Rows are points. Examples show where two turns around zero, p and q, send a point. Where does a point land after both, in the order given? Backwards means that the second turn is done in reverse. Each puzzle has new turns, and all numbers are rounded.

Turn p:
[-25   3  -7] => [-10  10 -22]
[ 16  -4 -21] => [ 10 -25  -3]
[-35 -51  -3] => [-60 -11 -12]
[44 52 30] => [60 25 37]
Turn q:
[ 24  16 -19] => [  2   2 -34]
[31 30 39] => [ 32 -46 -15]
[-10 -37  25] => [-23 -18  35]
[-45  -8 -45] => [-10  62  14]
Where do these land?
q, then p: [58 25  6] => [-14 -58 -20]
p, then q backwards: [-26 -13 -28] => [ 38  -5 -14]
q, then p: [-20  -2 -26] => [ 23  21 -10]
p, then q: [-24 -37 -12] => [-8 34 29]
p, then q backwards: [13 27 61] => [-67   2 -10]

Turn p:
[ 50 -32 -17 -17 -16   4] => [ 31 -42 -33   1 -17  17]
[ -5  25 -16 -11  26   4] => [-24   6  16  -9  -3  28]
[ -3 -19 -14 -11  11 -39] => [ 12 -29  21   2  29   8]
[-42  21  49 -38 -54  27] => [  7  34   5 -64 -27 -60]
[20  2  5 21 46 -3] => [ 5 17  9 36  4 36]
[ 23  19 -21  32   6 -39] => [-10  -1 -22  16  48  27]
[-19 -28 -29  29  10   4] => [-23 -24   8  40   2 -13]
[ 15 -17   4  24  24 -25] => [17 -1  4 35 23 15]
[-39  29  40 -29 -54  66] => [-15  42  -9 -57 -58 -59]
Turn q:
[ 19 -45  11  -5 -25  12] => [ -9 -37   6 -38   7 -17]
[  5  -6 -16 -10  54 -54] => [ 8 49 24 -3 48 30]
[ 44 -13   9  -2  10  -1] => [ 24 -10   1 -14  32 -18]
[-13  53 -27 -76 -12  -2] => [ 58   7  12   5 -52  58]
[-36  25  11 -36  14  38] => [  5 -27 -19  33 -22  48]
[-18  -3  30  15 -11  -2] => [-25 -15  15  19  -4 -12]
[-18 -24 -11  75  -2  11] => [-61  19 -31  -1   6 -41]
[ 17  12  -6  39 -28  -1] => [ -2  13  -7   0 -16 -48]
Where do these land?
q, then p: [ 38   4  13  55 -42 -20] => [ 27   1  14 -19  74   4]
p, then q: [ 41  -8  23 -18 -61 -33] => [ 54  24  -6 -52  30  18]
p, then q: [-50 -35 -42 -15  23   8] => [-58 -34  39   3  12  -8]
q, then p: [ -3 -40  -1 -19  24  -1] => [ -1  -1  33   3 -37   9]
p, then q: [ 34  16  10  33  36 -37] => [  9   6 -61  30  22 -10]
p, then q: [-35  43   1  16 -27  28] => [ -5  30  26  22 -38  36]
q, then p: [ -9 -32  13 -38   5  28] => [ 12 -27  15  16 -45 -12]
q, then p: [ 16  36 -22 -15  26  33] => [-21 -22 -42  14 -11  32]
q, then p: [-32  16   6   2  15  -5] => [-23  20  -9  15  -6 -17]

Turn p:
[ 11 -45 -44  56   1  24  16  -9 -45] => [  7  73   4  45  30  11  39   9 -13]
[ 28  41 -20 -44   8  12 -34 -22 -11] => [-14 -61  33  14  20  -4   4  33  -5]
[-27   6  35  30  41 -43  42 -32   1] => [ 18  39  -9 -25   2 -56 -27  -1  52]
[-41  23  34 -13 -22   0  -4 -35 -15] => [-11 -13   1 -15  21  24 -33  -3  54]
[  2  35  -5  29 -29 -33  60  34 -61] => [  0  69  58   5 -24  13 -58  13  -8]
[-17  36   4 -36 -44 -21  17  41  36] => [-25 -26  -7 -27 -34  17 -61 -16 -31]
[ 18 -53 -33  33 -38 -27 -26  -1   6] => [-10  20  -6  56   1   1  23 -60 -20]
[ 24 -20  31 -27   0  34 -14  21   1] => [ 21 -25   9 -31  -6  29  36  -7 -13]
[ 15  -5 -26  24  30  40 -41 -33  14] => [ 20 -22 -29  42  29  -9  42  28   3]
[-12  26   8 -22  55 -15 -17  41   2] => [-12 -21   2 -23 -57 -25  12  38  10]
[ 25   8  58   4 -22  16 -31 -34  44] => [ 56 -57 -17  -4  18  11  -8 -35  20]
[-25 -52 -42 -34  20  12  30  29  27] => [-49  24 -39 -36   0 -11  33   0 -47]
Turn q:
[-38  -4  -2 -54 -40 -34 -34 -13   2] => [ 50 -21  25 -50  27   9  19  35   7]
[  5 -35  24  46  25  45  25 -31  24] => [-15   8 -10  42 -26  12 -16 -24 -70]
[ 12  27  36  37 -43 -10 -42  41 -17] => [-15  44  51 -37  19  -8 -27 -36  27]
[ 27   0  23 -30  -4 -26  37 -44  26] => [ 33 -33  16  50  17   8  37 -14  -5]
[-21  27 -47  41  23  10  -1   2  -4] => [-34 -18 -48 -27 -15   1 -22 -20   6]
[-38  19  -2 -38  57  26 -37   3 -13] => [-13  29 -47 -27   9  50  23  41   2]
[ 18   0 -64  32  32 -52  20   2 -63] => [ 14 -15 -74  13   8 -47 -48 -10  54]
[ 16 -23 -24  26 -16 -19 -10  47  31] => [  1  -7  29  -8 -53 -10 -35  -4  28]
[ 26 -12  29 -43 -20  54  13 -44  24] => [  8   8  24  25  -4  -6  72   3 -55]
[ -5   1  27 -17 -13   6  29  37 -10] => [-28   5  33  18  19  -8  -3  29   8]
Where do these land?
p, then q: [  8   2 -25 -65  29  -2 -15 -52  -4] => [ 17 -14  -8  35   4  42 -47  55  -2]
p, then q: [-11  14 -31  32 -27  24  72  27  21] => [-22  43 -40 -54  18 -19  20  -8  45]
p, then q: [  1 -31 -26 -32  -9  20 -57 -22  12] => [ -8 -27 -32  30 -11  -8 -37  25 -47]
q, then p: [-46  -1  44  18 -11 -42  30  64  -3] => [ 23 -37 -45 -11 -52  18  47   0  46]
q, then p: [-10 -24  15  48 -17 -29  33  -3  16] => [ 17  -9   4  29   2   8  41 -28  44]
p, then q: [  5  37   2 -32  -6  21 -61 -61  11] => [ 20  12  -6  34 -63  23 -49  27 -33]
q, then p: [-14 -13  42  16  50  10  -2  20   3] => [ 14  -7 -19  27 -10  41   0  46  14]
p, then q: [  6 -10  14  24 -37  25  72  33 -43] => [-44  50  -5 -15  37   7  66 -19  16]
q, then p: [  1  16 -41  -3  22  -4 -54 -34 -29] => [-34 -25  17   8  32 -27  -9  21 -54]
p, then q: [  6   1  23  19   7 -21  14  65  11] => [ 12  -1  34 -26  24 -45  31 -17   9]
p, then q backwards: [ 53  10 -18 -25   0  -2 -32 -36   5] => [ -3   4  12 -15 -39 -16  57 -27  10]

Turn p:
[ 24  -7 -14   7 -30  -7   1 -58  20  -3 -13] => [ 25 -18  -7 -24 -44 -33  -5  16 -11 -28  -1]
[ -3  25 -16 -25  30  18  -7  36  24  -9  43] => [-12  11   7  -4  15   2  48 -16  11  58  -5]
[  0 -15   4   6   7  23  20 -54 -20 -12 -35] => [ 30 -30   3   8 -18  16 -15  40 -28 -21  21]
[-20 -12 -12  18 -31  -4 -16 -27 -33 -17  -6] => [ -3   0  17 -10 -25  14 -14  21  25 -39  19]
[ 33   4   8  15 -23  25 -18 -19 -18  -4 -16] => [ 25 -29 -14 -10  -6  15   8   7  12 -37 -16]
[ -3  30  16  17   5 -22  -3  -7 -14   8  -7] => [-10   5  -6  23 -22  14 -17  -1   3  -3 -26]
[ 18  -4 -14  15   4 -33  22  35 -21 -17   1] => [ 18  16  13  21   1   4 -17 -50  13  -1  12]
[-10  -3  21  15 -26   1  21  20  10 -12 -11] => [ 18  39  -3   3  18   1  -6   4  -6 -20  -6]
[  9 -12  19 -43  11 -17 -19  28  -2   3  23] => [-37  -4  12 -20  23   7  11 -38 -17  10  -7]
[ -2 -22   7  26  -7  21   7 -35   0   9  -2] => [ 23 -14  -5 -18  -2  -1 -25  36   1  -7   2]
[ 10 -32 -10  47 -11   9 -13 -38  -9  18 -36] => [ 24 -38  -6   3  -4 -20 -39  34  20 -37   4]
[-23  10   2 -22  33  -8 -19  34  28 -12  -5] => [-30  12  26  26  24 -15  29  -4  -9  23  -9]
[-12  12   8 -30  28  -1   6  23  25  19  54] => [-29  17  -5 -20  14   1  13 -15 -10  64 -10]
[-22  26 -18 -46  11  -4  18  62   9  30  11] => [-42  33 -33  22  27  -2  29 -32  -4  39  22]
Turn q:
[-35 -10   1 -10  40 -40  20   2  13  28 -31] => [ 23  -6   3 -33 -62  -9  20  -6  23   8  17]
[-20 -18 -40 -29 -47   7 -36  18 -17  -1 -29] => [ 17  51  -1 -22  30  34  21  -2 -31  -3  37]
[ 16  14 -19   3  18  38   2   6  14   0   4] => [ -4 -12 -41   7   8  17 -21  10   7  -5  -4]
[  9  17   6 -36 -35 -22 -46  22  -6  20 -20] => [ -4  59 -10  16   6   0  50 -17 -10  -2   9]
[ 39   6   2  -6 -11  12  40 -17  16 -11  16] => [ -5 -22   3  14  32  -4  -7  16  40 -20 -16]
[-37   1  32   9  34 -22  14   9 -33 -11 -30] => [ 30 -11  18 -14 -48 -21  15  22 -25  25 -15]
[ 22 -18   7   1   4   6 -16  15  21 -22  17] => [-31  -5  -7 -13  12  11  -1 -11  -6 -14 -28]
[ 20  -1 -13  13   5  -4  13  13  -9   8  30] => [ -7 -21 -15  -5  23 -23  -7 -14   6   9   0]
[-58 -10  51  31   7 -17  19   1 -14  26 -31] => [ -4 -17  41  -1 -62 -15  19  29 -17  37  25]
[ -8  21 -15  13 -14   6  -4  -7  12 -24  22] => [  7 -19   4  23  16  19 -12 -20 -12 -11  -1]
[ 29  -2 -10  22   6   2  -8 -25   2  -7   1] => [ -8   0  -4   6   6 -18 -29   1  -2 -30  -3]
[ 22   0  -2 -13  -8  34   3 -38   0  -7  51] => [-12   4   8  23  39  10 -48  -7  28   7 -21]
Where do these land?
q, then p: [  3 -10  -7   2 -33 -14   4  17  -1 -10  55] => [ -9 -29  14   6  -2   5 -33  30 -31  27   1]
q, then p: [ 43  14   5   5 -19 -10   7  20 -40 -11  25] => [ -5 -16  19  48 -10  -9 -38 -18 -11  18   4]
p, then q: [  1 -26  13 -14  25  14 -33 -38  28 -19 -13] => [ -9   5  21 -41  -4 -21  37  21  -9  27 -21]
p, then q: [ 10 -37 -30 -16  16 -14  10 -19   5  -6  -6] => [-18  13  31  -9  13 -26  -4 -27   6  17 -14]
p, then q: [-17   6  14 -12  14 -38 -25 -13  24  17 -50] => [ 19 -12  34 -15 -21 -17  16  -5 -58   3  14]
q, then p: [ -2  29 -17  21  11   2  -2   1  33  -5 -49] => [ 40  19  17 -24  -1   7  19 -15  29 -16  24]
q, then p: [-10  21 -18  -5 -24  23 -11   6 -30  23  35] => [ -9 -33 -16   7 -10   0 -24   8  27  41 -14]
p, then q: [-21  -3   0  40  12   6  -5   1 -11  14  -1] => [-30  -2 -24  -1 -18  14   8 -12 -16  -9   4]
q, then p: [ 26 -20   5  -6  11   2  15 -22  30  22   6] => [-15  25  20  -6   4 -34  22  19  -7   3  -8]
p, then q backwards: [  5 -14  17  -3   3  16 -10  22  22   1 -76] => [ 49  38  -5  29 -39  -2   4   3 -15 -33  -7]
q, then p backwards: [-31  27  17   2 -31   9  25  -4 -37 -14  21] => [ -1  -7   1  12  63  18  14   9  13 -24 -10]
q, then p: [ -8  13   2 -13  15   4  24  28 -23 -12  53] => [ -7 -48 -22  13  12 -30 -33   6 -16   3  11]
